Each row is a point. The last column is the point's height on a tilted bowl or saddle (a function of degree 2), plus a little noise. Along how many of its main directions does it bend up, bend down or stay straight?
In the rows, zero is written as 128.

Points (10 x 3)
[[102  86 154]
 [156 131 153]
 [110 105 146]
 [144 127 148]
 [183 114 177]
 [ 95 144 150]
 [139 151 148]
 [ 89 139 152]
 [113  82 153]
 [149 128 150]]
Directions: 2 up, 0 down, 0 straight

Points (17 x 4)
[[146 144 136 149]
 [143 118 128 153]
 [111 109 177 161]
 [112 116 143 145]
 [140 108 151 160]
 [164 144  68 172]
 [123 172 110 133]
 [125 149  96 153]
 [111  96 117 138]
 [100  83 135 132]
 [108 130 175 148]
 [140  96 144 155]
 [102 128 117 143]
 [116 130 177 154]
 [121 128  99 152]
 [133 170 116 134]
 [ 74 126  67 184]]
Directions: 1 up, 1 down, 1 straight

Points (21 x 5)
[[126 127 137 149 113]
 [114 138 100 120 123]
 [146 182 122 110 125]
 [106 128 135  82 130]
 [151 129 131 136 116]
 [119 137 113 160 119]
 [149 120 137 139 119]
 [109  80 114 139 146]
 [ 88 119 113 116 125]
 [145 149 127 115 115]
 [ 94  71  98 102 180]
 [105 140 145 121 110]
 [133 124 161  56 174]
 [105 140 111 155 123]
 [ 98 103  97 104 149]
 [ 75 148 113 133 132]
 [148 111 131 101 136]
 [178 117 142  61 204]
 [167 139 159 101 148]
 [ 63 141 133 126 124]
 [157  71 150 140 169]]
Directions: 3 up, 0 down, 1 straight

Points (45 x 7)
[[134 112 140  87 222 128 173]
 [ 73 118  82 153 146 133 138]
 [153  77 105 131 119  93 187]
 [123 126  85 140  94 160 144]
 [165 141 114  99 121 121 128]
 [152 136  95 103 124 152 129]
 [100 120 130 106 145 109 140]
 [185 147  97 114 135 140 127]
 [124 102  83  92 110 136 128]
 [102 104 101 115 107 148 130]
 [130 110 133 160 118 172 122]
 [ 98 129 139 171 141  87 101]
 [148 112 111 124 142 119 143]
 [160 148 100 176 102 109 127]
 [129 133 137 133  77 117 140]
 [119 130 159  99 136 134 114]
 [130  87 117 107  89 152 129]
 [143 124 150 135 132 148 119]
 [ 85 114 126 113 165  89 174]
 [147 120 117 167 106 139 133]
 [ 93 168 120 133 106 120 143]
 [145 148 153 105 116 115 125]
 [131 153 131 155 135 111 120]
 [137  97 136  75 131  96 114]
 [150 141  89 163 101 120 134]
 [116  83 126 120 125 110 126]
 [114 169  79 151 139 123 129]
 [192  72 110 145 101  92 237]
 [128 125 134 110 127 129 125]
 [133  93 122 151 139 111 130]
 [ 88 168 183 111 155 149 167]
 [121 108 171 150 112  92  91]
 [199 194  90 120 139 116  98]
 [140 142 115  88 110 115 123]
 [189 152 134 109 138 151 133]
 [132 136  84 132 157 139 140]
 [136 129  91 190 131 107 106]
 [166 109 116 134 147 142 134]
 [163 135  97 153 100 171 155]
 [ 98 187 143 125  96  97 143]
 [103  98 122 103 107 121 117]
 [117 129  92 102 152 107 167]
 [157  92 125 124 111 196 156]
 [126  93 157 123 156  97 111]
 [139 125 158 158 154 128  92]]
Directions: 2 up, 2 down, 2 straight

Points (73 x 9)
[[117 138 108 162  79 135 144 102  93]
 [ 71 140 150 112 126 137 125  57 131]
 [165  95 116 105 108  88  96 127 148]
 [106 118 149 120 170 117 139 140 128]
 [166 153  88 147 137 134 176 148 126]
 [146 142 139  99 134  88 118 158 115]
 [129 137 150 163 124 152 169 140 111]
 [136 102 150 132 109  87 124 132 111]
 [126 136 162 110 118 138 159  92 130]
 [136 126  85 149 114 139 103 124 143]
 [112 141  81 182 163 166 148  89 134]
 [109 149 146 151 159 139  92 161 112]
 [125 107 117  98 202 117 114 122 180]
 [152 127 116 127 117  98 125 139 126]
 [148 152 120  96 129 141 134 106 122]
 [ 88 163  93 132  98 155 117  98  74]
 [132 120 166 152  96 174 123 150 135]
 [170 133 165 128 144  92 123 143  92]
 [102  89  91  83 131 137  78 132 150]
 [154 126 145 149 129 117 106 119 131]
 [124 162  72 122 121  95 172  95 106]
 [132 160  84 126 139 151 172 175 109]
 [154 133 108 152 114 170 124 101 148]
 [ 85 127 130 153 158 155 153 134  94]
 [147 130 156  81 133 168 147 138 132]
 [148  88 145 101 160  98 150 135 154]
 [133 143 115 153 164 136 135 166 133]
 [ 65 135 110 144 145 134 140 115  69]
 [167  87 126 153 157 170  97 112 190]
 [145 132 126 113 139 143 119 148 138]
 [178  99 124 155 140  99 119 117 138]
 [155 141 112 135 174 110 141 125 136]
 [136 148 126 144 127 133 114 146 125]
 [139 139 109 130  87 106  93 113 126]
 [144 133  92 127 137 110 130 119 142]
 [130  98 111 123 106 169 163 111 110]
 [147 151 123 128 127 129 102 106 137]
 [134 140 126 127 137 136 117 118 135]
 [105 148  98 170 120 133 114 146 105]
 [132 130 128 130 160  91 132  89 133]
 [171 169 165 137 105 130 177 129  82]
 [ 69  97 175 159 167 136 149 152  78]
 [105 107 106 142 109  94 172 126  85]
 [126 139  96 118 143 142 125 121 135]
 [137 142 121 127 153 120 179 179 114]
 [133 144 159 151  97 195 114 131 147]
 [106 134 111 163 115  99 131 157  84]
 [118 138 109 165  75 153 113  82 118]
 [163 142 190  96 191 123  81  80 128]
 [159 131 135  67 103  92 147  94 128]
 [136 163  82 122 187 117 112 174 170]
 [123 122 120 136 149 162  76 114 160]
 [137 173 106 104 151 128 107 162 136]
 [ 92 145 135 131 131 145  78 173  95]
 [139  92  80 166 132  93 138  78 146]
 [ 95  97 113 109 122 120 108 140 112]
 [127 117  88 153 156 118 179 124 127]
 [118 146 153 138 150 161 117 147 127]
 [116 140 151 162 134 123 132  89 123]
 [148 114  98 123 108 126  87 172 146]
 [ 92 141  92 114 129 109 154 214  90]
 [113 145  98 135 105 121 100  95 119]
 [111 170 124 127 111 138 149  77  98]
 [152 139 143 148 159 104 114 130 116]
 [120 150 150 116 146 109 178 146 100]
 [147 184 158 149 137 135 135 107 109]
 [121 127 122 106 130 138 148 144 118]
 [153  38  80 152 111  68 123 205 131]
 [149 141  85 141 112 127 109 102 146]
 [ 66 149 166 146 129 143 139 125  74]
 [102 135  85 188 105 140 174 148  68]
 [112 111 123 149 127 147 115 125 124]
 [172  75 163  87 139 178 138 103 193]]
Directions: 2 up, 2 down, 4 straight

Points (68 x 9)
[[114 137  81 100 117 108 102 114 158]
 [105 113 144 121  79 151 136 165  96]
 [144  99 125  86 183 117 128 126 128]
 [104 131 116  97 165 109 126 106 118]
 [174 153 109 111 105 199 167 129 141]
 [ 93 102  83 114 107 157 158 142 152]
 [141 163 118 155  54 150 106 124 199]
 [148 130 135 144 153  91 131 101 116]
 [107 133 102 111 144 148 136 177 150]
 [119 132  87 103 120 137 132 167 156]
 [168 171 119 112  98 123 124 139 165]
 [133 142 163 137 150 124 125  90 114]
 [103 111 128 130 119 143  99 138 130]
 [135 114 130 100 134 103 147 108 123]
 [136 139 160 110 117 152 122 181 103]
 [157 101 189 123 126 149 115 148  88]
 [ 90 124 106 125 178  55 150 132 163]
 [132 118 162  92  95 125 131 106 107]
 [152 146 150 123 108  98 100 121 138]
 [122 132 159 131 183 100 133 123 124]
 [103 145 143 119 118 136 116 140 117]
 [171 118 108 159 122 129 171 160  87]
 [116 135 113 166 109 117 111 127 143]
 [110 141 145 153 122 155 116 116 127]
 [157 132 116 155 135 133 110  85 120]
 [118 172 103 129 181 141 122 131 126]
 [108 159 118  99 167 157 124 133 112]
 [120 119 111  79 147 111 123 112 125]
 [173 120 139 130 133  93 133  84 130]
 [142 148 163 128 159 156 147  93  95]
 [118 120  62 136 131 180 111 139 163]
 [119 157 131 115 177 154 145 146 118]
 [162 131  93 134  95 126 163 151 132]
 [160 161 135 152 128 148  79 146 150]
 [163  82 152 106 146 151 156 125  95]
 [140 154  86  86 129 154 142 161 166]
 [138 108 130 153 115 119 103 142 113]
 [162 154 138 136 125 119  84  84 146]
 [155 142 128  95 149  50 151 108 149]
 [103 124 155 130 125  93 144 149 127]
 [160 140 121 153  94 149 119 135 132]
 [ 85 125 108 128 138 108 129 114 145]
 [128 148  91  50  78 106 137  95 180]
 [ 85 190 123 122 157 113 105 120 124]
 [122 147 140 127 151 126  94 117 118]
 [130 119  85 159 112 173 132 128 126]
 [128 112  96 144 150 154 128 119 113]
 [141  98 133 137 137 145 139  86 112]
 [137 130 151 103 101 144  64 172 144]
 [120 190 102 148  79 133 155 126 214]
 [172 137  85 158 129  81 169 142 107]
 [166 103 103 145 137 152 120 108  98]
 [169 119 168  57 165 158 115 123 104]
 [157 152 168 133  78 102 124 116 156]
 [149 157 148 176  96 103 105 147 153]
 [147 152 123 145 148 143 151 131 118]
 [106 108 124 139 131 145 111 134 125]
 [128 165 109 102 103 127 184 154 180]
 [157 100 109 144  92 114 118  89 136]
 [ 97 165 116 156 108 144 171 116 178]
 [143  95 142 147 141 184 169  78  99]
 [163 164 196 154 110 185 121 160 109]
 [133 187 129 118  94 119 127 132 160]
 [136 139  94 162 136 115  94 166 135]
 [148 133 107 137 105  65  95  89 150]
 [133 156 109 119 158  98 130  92 116]
 [225 123 162  94 118 149 125 111 160]
 [104  70 149 128  96 137 125 110 117]]
Directions: 5 up, 2 down, 1 straight
